Rows are points. The ring and each string are closed loops that go straight from each point to the next, and from the last back to the first. Before rounding, they use only three directions, however many columns there are. How many times does the string pass through the ring? Passing back the other way cancels.

Ring, 7 rows:
[[ 4.5 -0.5  0.5]
 [ 1.8  1.9  1.9]
 [-1.7  1.7  1.9]
 [-3.7 -0.5  0.7]
 [-2.7 -3.3 -1.5]
 [ 0.3 -4.3 -2.5]
 [ 3.1 -3.6 -1.8]]
String (24 x 3):
[[-1.3  3.6  1.9]
 [-0.5  2.9 -0.7]
 [-0.2  1.0  0.2]
 [-0.5  0.0  3.2]
 [-1.2  1.4  4.2]
 [-1.9  3.8  3.0]
 [-1.3  3.0  0.1]
 [-0.7  0.8  0.2]
 [-0.2 -0.3  0.0]
 [-1.4  1.5 -0.4]
 [-3.6  2.4  1.9]
 [-3.7  1.3  3.2]
 [-2.0 -0.6  3.1]
 [-1.1 -0.4  1.0]
 [-1.5  0.7 -0.4]
 [-3.9  2.2  0.6]
 [-4.9  1.8  3.6]
 [-3.1  0.2  4.0]
 [-0.5 -0.8  1.1]
 [-0.5  0.6 -1.0]
 [-0.9  1.3 -0.6]
 [-0.4  0.0  0.6]
 [-0.8 -0.1  3.2]
 [-1.9  2.8  4.2]]
Times through: 0
String:
[[ 3.3 -2.4 -4.1]
 [ 2.1 -1.7 -3.6]
 [ 3.1 -3.8 -4.9]
 [ 2.7 -6.2 -2.9]
 [ 1.1 -4.6 -0.2]
 [ 0.7 -3.0 -0.7]
 [ 0.5 -1.8 -0.5]
 [ 1.2 -5.2  0.3]
 [ 2.4 -6.2 -1.8]
 [ 3.8 -5.8 -3.9]
 [ 2.9 -4.8 -0.2]
 [ 2.3 -3.5  0.1]
 [ 4.7 -5.5 -0.4]
 [ 5.0 -4.2 -3.4]]
Times through: 0

Ring:
[[ 5.7 -0.4 -2.8 -1.9  1.7 -0.5  1.8  2.8]
 [ 6.0  4.4 -1.3 -2.0  0.4  0.0 -1.1  2.6]
 [ 3.6  5.2 -0.2 -1.2 -0.1 -0.4 -2.6  1.5]
 [-0.4  3.7  0.7  0.2 -0.2 -1.2 -3.3 -0.3]
 [-3.8  0.0  0.5  1.5  0.4 -2.1 -2.3 -1.7]
 [-4.3 -3.6 -0.4  1.7  1.4 -2.5 -0.3 -1.8]
 [-0.4 -5.1 -2.1  0.3  2.3 -2.0  2.2  0.1]
 [ 2.6 -3.7 -2.7 -0.8  2.3 -1.3  2.6  1.4]]
String:
[[ 2.6 -5.8 -5.5 -0.7  2.4 -0.8  4.5  1.9]
 [ 2.7 -6.9 -3.3 -0.8  3.3 -1.7  4.5  1.6]
 [ 2.3 -5.0 -1.0 -0.7  3.1 -2.1  2.7  1.0]
 [ 1.8 -2.8 -0.2 -0.5  2.4 -2.0  1.1  0.7]
 [ 1.4 -1.5 -0.9 -0.4  1.6 -1.5  0.5  0.7]
 [ 1.1 -2.3 -4.1 -0.2  1.2 -0.7  1.8  1.1]
 [ 1.7 -4.6 -5.5 -0.3  1.8 -0.7  3.5  1.5]
 [ 2.9 -6.1 -4.4 -0.8  2.8 -1.2  4.5  1.8]
 [ 2.3 -4.2 -6.2 -0.6  1.6 -0.3  3.7  1.9]
 [ 2.1 -2.3 -4.0 -0.5  1.4 -0.7  2.0  1.4]
 [ 1.8 -0.6 -0.6 -0.5  1.5 -1.5  0.1  0.8]
 [ 2.1 -0.6 -0.1 -0.7  1.7 -1.6  0.0  0.8]
 [ 1.6 -0.5 -2.2 -0.4  1.0 -1.0  0.4  0.9]
 [ 3.7 -1.7 -5.7 -1.1  1.1  0.1  2.7  2.4]
 [ 5.8 -1.8 -4.9 -1.9  1.8  0.0  3.2  3.1]
 [ 8.1 -1.6 -3.3 -2.8  2.5 -0.3  3.3  3.8]
 [ 7.6 -0.6 -0.3 -2.7  2.8 -1.2  1.8  3.1]
 [ 5.1 -0.2 -0.4 -1.7  2.1 -1.2  0.8  2.1]
 [ 2.1 -0.1 -1.3 -0.6  1.2 -1.1  0.1  1.0]
 [ 2.7 -0.5 -4.3 -0.7  0.8 -0.2  1.3  1.8]
 [ 6.5 -1.0 -6.4 -2.1  1.2  0.7  3.4  3.7]
 [ 7.1 -1.1 -4.2 -2.4  1.9  0.0  3.0  3.6]
 [ 7.4 -1.8 -5.9 -2.4  1.8  0.4  3.9  3.9]
 [ 3.2 -1.1 -4.9 -0.9  0.9 -0.1  2.0  2.0]
 [ 1.9 -0.6 -2.8 -0.5  1.0 -0.8  0.7  1.2]
 [ 3.1 -0.9  0.3 -1.0  2.1 -1.7  0.4  1.2]
 [ 4.6 -2.3  0.5 -1.6  2.9 -1.9  1.6  1.7]
 [ 2.6 -1.3 -0.1 -0.8  2.0 -1.7  0.6  1.0]
 [ 1.4 -1.1 -3.2 -0.3  1.0 -0.7  0.9  1.0]
 [ 1.9 -3.2 -5.9 -0.4  1.2 -0.3  3.0  1.7]]
Times through: 2
String, 17 rows:
[[ 4.2 -3.1  0.4 -1.4  3.1 -2.1  1.9  1.6]
 [ 3.5 -5.3 -2.7 -1.1  3.0 -1.6  3.7  1.8]
 [ 2.3 -6.6 -5.3 -0.6  2.6 -1.1  4.8  1.7]
 [ 1.2 -4.0 -4.9 -0.2  1.6 -0.8  2.9  1.2]
 [ 1.0 -1.5 -3.4 -0.1  1.0 -0.8  1.0  0.9]
 [ 1.3 -0.8 -0.6 -0.4  1.5 -1.5  0.0  0.6]
 [ 2.7 -3.1  1.0 -0.9  2.9 -2.4  1.2  0.8]
 [ 3.4 -3.2 -0.4 -1.1  2.8 -1.9  1.9  1.4]
 [ 3.5 -1.9 -0.3 -1.1  2.4 -1.7  1.2  1.4]
 [ 5.5 -2.0 -0.6 -1.9  2.8 -1.5  2.0  2.3]
 [ 7.0 -1.8 -2.7 -2.4  2.5 -0.7  2.9  3.3]
 [ 8.0 -0.9 -0.5 -2.8  2.9 -1.1  2.1  3.3]
 [ 7.9 -0.9 -3.2 -2.7  2.2 -0.2  2.8  3.7]
 [ 7.2 -1.2 -5.8 -2.3  1.6  0.4  3.5  3.8]
 [ 2.8 -0.9 -5.1 -0.8  0.7  0.0  1.8  1.9]
 [ 2.2 -0.6 -2.4 -0.6  1.2 -0.9  0.7  1.2]
 [ 2.7 -0.8  0.1 -0.9  1.9 -1.7  0.3  1.0]]
Times through: 2

Ring, 7 rows:
[[ 4.8 -2.6 -7.0  2.3  0.1 -0.6  0.2  0.3  2.7  0.2 -1.1  0.4]
 [ 5.0  2.9 -3.0  1.3  1.8  0.3 -0.9  0.7  3.0 -0.8  2.1 -1.5]
 [ 0.9  5.9  1.3 -0.1  2.3  0.5 -1.3  0.5  0.8 -0.1  2.7 -1.6]
 [-4.7  6.0  3.2 -1.6  1.5 -0.1 -1.2  0.3 -2.2  1.7  1.1  0.1]
 [-6.7  1.7  3.2 -0.6  0.4 -0.6  0.3 -0.5 -3.8  3.1 -1.8  1.3]
 [-4.1 -2.8  1.6  1.6 -0.2 -0.6  1.7 -1.2 -2.9  3.0 -3.4  1.1]
 [ 1.1 -5.2 -3.4  3.0 -0.5 -0.7  1.8 -0.8  0.0  1.8 -3.4  0.9]]
String (19 x 12):
[[  0.7   2.2   2.4   1.6   1.8   0.5   0.3  -0.4   0.0   0.6   0.7  -1.6]
 [ -1.2   2.6  -1.5  -0.3   0.8  -0.4  -0.8   0.4  -0.2   1.2   0.2   0.5]
 [ -2.4   6.9  -0.9  -2.3   1.4  -0.3  -2.3   1.2  -0.3   0.9   2.2   0.5]
 [ -2.5   9.6   3.5  -2.1   2.7   0.5  -2.3   0.9  -0.7   0.4   3.7  -1.3]
 [ -2.5   7.7   5.7  -0.8   2.8   0.8  -1.1   0.1  -1.3   0.7   2.8  -1.9]
 [ -1.6   4.3   6.2   1.0   2.4   0.9   0.3  -0.7  -1.4   0.9   1.3  -2.2]
 [ -0.6   1.5   2.4   1.4   1.4   0.3   0.5  -0.5  -0.8   1.2  -0.1  -1.0]
 [ -6.9   4.9   7.4  -0.8   1.7   0.2   0.1  -0.7  -4.1   2.6   0.1  -0.4]
 [-11.2   5.3   5.2  -3.0   0.5  -0.8  -0.8  -0.1  -5.8   4.0  -1.1   2.1]
 [-10.2   4.0   0.2  -3.5  -0.5  -1.5  -1.4   0.6  -4.7   3.9  -1.7   3.6]
 [ -4.4   2.0  -1.5  -1.2   0.0  -1.0  -0.7   0.4  -1.9   2.4  -1.1   2.0]
 [ -1.5   0.6   1.3   1.1   0.9  -0.1   0.6  -0.5  -1.2   1.6  -0.9  -0.1]
 [ -2.9   0.5   5.1   1.7   1.3   0.3   1.4  -1.2  -2.4   2.0  -1.2  -0.9]
 [ -2.8   1.5   0.6   0.1   0.7  -0.4   0.0  -0.1  -1.5   1.9  -0.8   0.6]
 [ -5.4   3.4  -0.8  -1.9   0.2  -1.0  -1.2   0.6  -2.3   2.5  -0.6   2.0]
 [-10.2   7.9   1.9  -4.6   0.5  -1.1  -2.4   1.1  -4.4   3.2   0.5   2.6]
 [ -3.8   4.2  -0.1  -1.5   0.8  -0.6  -1.2   0.6  -1.5   1.8   0.3   1.0]
 [ -1.1   2.3   0.5   0.4   1.1  -0.1  -0.2   0.0  -0.6   1.2   0.2  -0.2]
 [ -0.1   4.9   5.3   1.1   2.7   1.0   0.0  -0.5  -0.4   0.3   2.0  -2.6]]
Times through: 0
String:
[[-4.3  1.1 -1.7 -0.9 -0.1 -1.0 -0.5  0.3 -2.0  2.5 -1.6  2.1]
 [-7.3 -0.9  0.7 -0.5 -0.6 -1.2  0.7 -0.5 -4.1  3.8 -3.4  2.7]
 [-6.9 -2.9  4.6  1.5 -0.2 -0.6  2.3 -1.7 -4.8  3.9 -4.2  1.3]
 [-4.2 -2.4  6.5  2.7  0.8  0.2  2.7 -2.0 -3.7  2.9 -3.0 -0.6]
 [-2.0 -0.5  4.3  2.2  1.2  0.3  1.6 -1.3 -2.0  1.9 -1.5 -0.9]
 [-4.0  1.1  5.0  1.0  1.2  0.1  1.1 -1.0 -2.9  2.3 -1.2 -0.4]
 [-3.2  2.2  5.3  1.0  1.6  0.3  0.8 -0.9 -2.4  1.8 -0.3 -1.0]
 [-1.8  2.0 -0.3  0.1  0.8 -0.3 -0.3  0.1 -0.8  1.5 -0.3  0.4]
 [-5.2  5.7 -0.4 -2.6  0.7 -0.8 -1.9  1.0 -1.9  2.0  0.7  1.6]
 [-6.5  8.9  2.8 -3.4  1.6 -0.3 -2.4  1.0 -2.6  1.9  2.1  0.7]
 [-5.9  8.5  5.3 -2.4  2.1  0.2 -1.7  0.4 -2.7  1.7  2.2 -0.4]
 [-4.6  6.0  7.2 -0.5  2.3  0.6 -0.3 -0.5 -2.8  1.6  1.4 -1.4]
 [-1.8  2.0  3.7  1.1  1.5  0.3  0.6 -0.7 -1.5  1.5 -0.1 -1.0]
 [-3.5  1.7  4.1  0.8  1.2  0.1  0.7 -0.8 -2.4  2.0 -0.7 -0.4]
 [-0.8  0.5  0.8  1.3  0.9 -0.1  0.5 -0.4 -0.8  1.4 -0.7 -0.3]]
Times through: 2

Ring, 9 rows:
[[-1.1 -0.9  0.6 -0.9  2.4 -3.6 -5.0  2.2 -1.1 -1.9  1.3 -0.1  3.0 -0.5]
 [-0.2  0.7 -0.7  1.0 -0.3 -1.9 -4.5  3.6 -0.2 -1.2  1.9  1.1  2.0 -3.9]
 [ 0.6  2.3 -1.9  1.8 -3.1  0.9 -1.2  2.4  2.1  0.0  1.7  2.2  0.1 -5.9]
 [ 0.5  2.4 -2.2  0.7 -3.5  2.7  2.2 -0.6  4.3  0.8  1.0  2.1 -0.9 -5.0]
 [ 0.4  2.1 -1.6 -0.7 -2.6  2.9  4.9 -3.5  4.6  1.0 -0.1  1.7 -1.6 -2.3]
 [ 0.7  2.0 -0.2 -1.4 -1.0  1.4  6.5 -4.9  2.7  0.5 -1.5  1.4 -2.3  1.1]
 [ 0.9  1.6  1.6 -1.6  1.2 -1.4  5.7 -4.5 -0.8 -0.8 -2.4  1.0 -2.1  4.2]
 [ 0.2  0.4  2.3 -1.9  3.0 -3.4  2.6 -3.0 -2.4 -1.6 -2.0  0.3 -0.5  4.9]
 [-1.0 -1.1  1.8 -2.1  3.9 -4.3 -2.3 -0.4 -2.1 -2.1 -0.3 -0.5  2.1  3.1]]
String (24 x 14):
[[-2.2 -2.1 -0.2 -1.9  2.5 -2.5 -6.2  1.9  1.3 -1.5  2.3 -0.7  4.3 -1.7]
 [-1.3 -1.0 -0.1  0.2  1.7 -3.8 -8.3  5.0 -1.2 -2.1  2.6  0.1  4.2 -3.3]
 [-2.1 -1.8 -0.5 -0.9  2.1 -3.0 -8.3  3.9  0.6 -1.7  3.0 -0.5  4.8 -3.3]
 [-1.0 -0.4 -0.2 -0.8  1.1 -1.8 -3.2  1.2  0.7 -1.1  1.3  0.3  2.3 -1.6]
 [ 0.0  0.7  0.2  0.1  0.5 -2.1 -1.8  1.3 -0.6 -1.2  0.6  0.9  1.0 -1.1]
 [-0.6 -0.4  1.0  0.4  2.3 -4.8 -6.4  4.2 -3.2 -2.5  1.3  0.3  3.0 -1.0]
 [-3.3 -4.0  1.1 -3.4  5.6 -5.1 -8.9  2.1 -0.5 -2.6  2.3 -2.1  6.2  0.9]
 [-2.1 -2.4  1.1 -2.9  4.2 -3.8 -4.5  0.0 -0.3 -1.9  1.0 -1.2  3.8  1.8]
 [-0.5  0.1  0.4 -1.3  1.2 -1.6 -0.2 -0.9  0.5 -1.0  0.1  0.4  0.9  0.4]
 [ 0.6  0.9  2.2 -0.4  2.4 -4.2  0.4 -0.4 -3.8 -2.1 -1.4  0.8 -0.2  3.3]
 [ 0.1 -0.4  3.9 -2.4  5.3 -6.0  1.5 -2.7 -5.3 -2.8 -2.7 -0.3  0.1  7.9]
 [-0.4 -0.5  2.7 -3.0  4.3 -3.9  2.4 -3.9 -2.3 -1.8 -2.2 -0.4  0.2  6.4]
 [-0.4  0.1  0.6 -1.8  1.5 -1.4  1.3 -2.3  0.7 -0.8 -0.5  0.3  0.4  1.6]
 [ 1.0  1.7  1.4 -0.5  0.9 -2.1  3.2 -2.0 -1.7 -1.1 -1.7  1.2 -1.4  2.6]
 [ 1.8  2.3  2.9 -0.7  1.9 -3.4  5.8 -3.6 -4.1 -1.6 -3.4  1.4 -2.8  5.9]
 [ 1.3  1.4  3.7 -2.0  3.5 -4.1  6.6 -5.2 -4.3 -1.9 -4.1  0.6 -2.6  8.4]
 [-0.7 -0.6  1.8 -3.3  3.4 -2.4  2.5 -4.2 -0.2 -1.2 -1.5 -0.4  0.4  4.9]
 [-0.2  0.2  1.1 -1.7  1.9 -2.1  1.4 -2.2 -0.4 -1.1 -0.9  0.3  0.2  2.4]
 [ 0.8  1.2  2.1 -0.6  2.2 -3.7  1.7 -1.2 -3.3 -1.8 -1.7  0.9 -0.7  3.6]
 [ 0.4  0.6  2.2 -0.7  2.7 -4.3  0.2 -0.5 -3.6 -2.1 -1.4  0.6  0.1  3.5]
 [ 0.5  1.0  1.4 -0.1  1.5 -3.3 -0.2  0.3 -2.6 -1.7 -0.7  0.9  0.1  1.5]
 [-1.8 -2.3  2.0 -2.3  5.0 -5.5 -5.7  1.3 -2.7 -2.7  0.6 -1.1  3.9  2.7]
 [-3.0 -3.6  1.0 -3.1  5.1 -4.7 -8.1  1.9 -0.4 -2.4  2.1 -1.8  5.7  0.8]
 [-1.5 -1.2  0.2 -1.6  2.2 -2.5 -4.2  1.0  0.5 -1.4  1.4 -0.3  3.1 -0.7]]
Times through: 4

Ring, 10 rows:
[[ 3.7  0.2 -2.5  1.7 -2.7  1.4  5.9 -2.4 -1.5  3.6 -3.2 -0.3  3.9 -3.6]
 [ 4.5 -1.3 -2.9  3.3 -3.9  0.0  4.7 -2.4 -0.1  4.1 -3.9 -1.7  3.0 -2.9]
 [ 3.6 -2.0 -2.1  3.2 -4.1 -1.0  2.2 -1.9  0.6  3.0 -3.1 -1.9  1.3 -0.8]
 [ 1.9 -1.9 -0.9  2.0 -3.5 -1.6 -0.5 -1.1  0.7  1.3 -1.7 -1.2 -0.2  1.6]
 [-0.3 -1.3  0.4  0.0 -2.4 -1.6 -2.7 -0.3  0.4 -0.7  0.2 -0.1 -1.6  3.4]
 [-2.7 -0.4  1.3 -2.5 -0.9 -1.0 -3.9  0.4  0.3 -2.6  2.1  1.2 -2.8  4.2]
 [-4.9  0.8  1.4 -5.1  1.0  0.4 -3.1  0.8  0.1 -3.7  3.5  2.5 -3.1  3.1]
 [-4.4  1.4  0.8 -5.2  1.2  1.3 -1.0  0.4 -0.4 -3.0  3.1  2.8 -1.9  1.4]
 [-1.9  1.6 -0.3 -3.5  0.4  2.0  2.1 -0.6 -1.4 -0.8  1.2  2.3  0.5 -0.9]
 [ 1.9  1.0 -1.8 -0.3 -1.5  1.9  5.1 -1.9 -2.0  2.2 -1.7  0.9  3.2 -2.9]]
String:
[[ 5.4  1.0 -2.5  2.5 -3.2  2.0  7.3 -2.9 -3.4  4.5 -4.1  0.1  6.0 -3.8]
 [ 3.2  1.6 -2.3  0.3 -1.7  2.7  7.2 -2.4 -3.0  3.3 -2.6  1.0  4.9 -4.3]
 [ 2.4  2.5 -1.3 -0.8 -1.0  3.1  6.3 -2.1 -4.1  2.3 -1.7  2.0  5.0 -3.1]
 [ 1.1  1.2 -0.5 -0.8 -1.4  1.4  2.7 -1.4 -2.6  0.9 -0.8  1.5  2.5 -0.4]
 [-0.7  0.4 -0.7 -1.8 -0.8  0.8  1.5 -0.8 -0.4 -0.1  0.2  1.0  0.2 -0.4]
 [-2.9  0.8 -0.7 -3.9  0.6  1.5  1.6 -0.3  0.5 -1.2  1.6  1.7 -1.1 -1.4]
 [-2.7  2.6 -0.2 -4.9  1.4  3.0  3.0 -0.5 -2.1 -1.2  1.8  3.2  1.0 -1.6]
 [-0.8  2.4 -0.3 -3.1  0.3  2.6  3.3 -1.0 -2.8 -0.2  0.6  2.7  2.1 -1.3]
 [ 0.8  0.8 -0.6 -0.7 -1.5  1.0  2.1 -1.2 -1.9  0.7 -0.7  1.1  1.8 -0.2]
 [-1.0  0.1 -1.2 -2.0 -0.7  1.0  2.1 -0.8  0.4  0.1  0.2  0.7 -0.2 -1.5]
 [ 2.0  1.3 -2.5 -0.5 -1.2  2.7  6.9 -2.1 -1.8  2.8 -2.0  0.8  3.8 -4.7]
 [ 5.4  0.9 -3.2  2.4 -3.0  2.4  8.6 -3.1 -2.9  5.1 -4.4 -0.2  6.2 -5.4]
 [ 6.1  0.1 -2.9  3.7 -3.9  1.3  7.1 -3.1 -2.7  5.1 -4.8 -0.8  5.8 -3.8]
 [ 5.0 -1.2 -3.7  3.5 -3.9  0.6  6.6 -2.8  0.0  4.9 -4.5 -1.9  3.7 -4.7]
 [ 1.5 -1.4 -2.4  0.9 -2.5  0.0  3.1 -1.5  1.4  2.2 -1.9 -1.2  0.5 -2.5]
 [ 1.0 -0.6 -1.1  0.2 -2.2  0.0  1.5 -1.2 -0.1  1.1 -1.1 -0.1  0.6 -0.4]
 [ 4.7 -1.1 -1.6  3.6 -4.3 -0.6  2.6 -2.2 -1.4  3.3 -3.6 -1.2  3.0 -0.2]
 [ 6.0 -2.8 -2.5  5.7 -5.7 -1.8  2.5 -2.5  0.3  4.5 -4.8 -2.9  2.5 -0.6]
 [ 3.7 -3.0 -2.5  3.9 -4.7 -1.9  1.5 -1.8  1.9  3.2 -3.4 -2.8  0.4 -0.7]
 [ 0.8 -1.3 -1.4  0.5 -2.4 -0.5  1.0 -1.1  1.0  1.1 -1.1 -0.7 -0.2 -0.3]
 [ 2.8 -0.9 -1.2  1.9 -3.3 -0.5  1.6 -1.6 -0.8  2.0 -2.2 -0.6  1.6  0.2]
 [ 4.8 -1.6 -2.0  4.0 -4.5 -0.8  2.8 -2.2 -0.7  3.6 -3.8 -1.7  2.7 -0.6]
 [ 5.6 -2.7 -3.6  5.0 -5.1 -0.9  4.7 -2.7  1.2  5.1 -5.0 -3.1  2.6 -3.3]
 [ 3.4 -1.6 -3.0  2.6 -3.5 -0.1  4.4 -2.1  1.0  3.6 -3.3 -1.8  1.8 -3.2]
 [ 1.3 -0.6 -1.8  0.4 -2.2  0.3  2.8 -1.4  0.3  1.7 -1.5 -0.4  0.9 -1.7]
 [ 2.4  0.1 -1.2  1.0 -2.5  0.5  2.8 -1.7 -1.6  1.9 -1.9  0.2  2.4 -0.7]]
Times through: 1
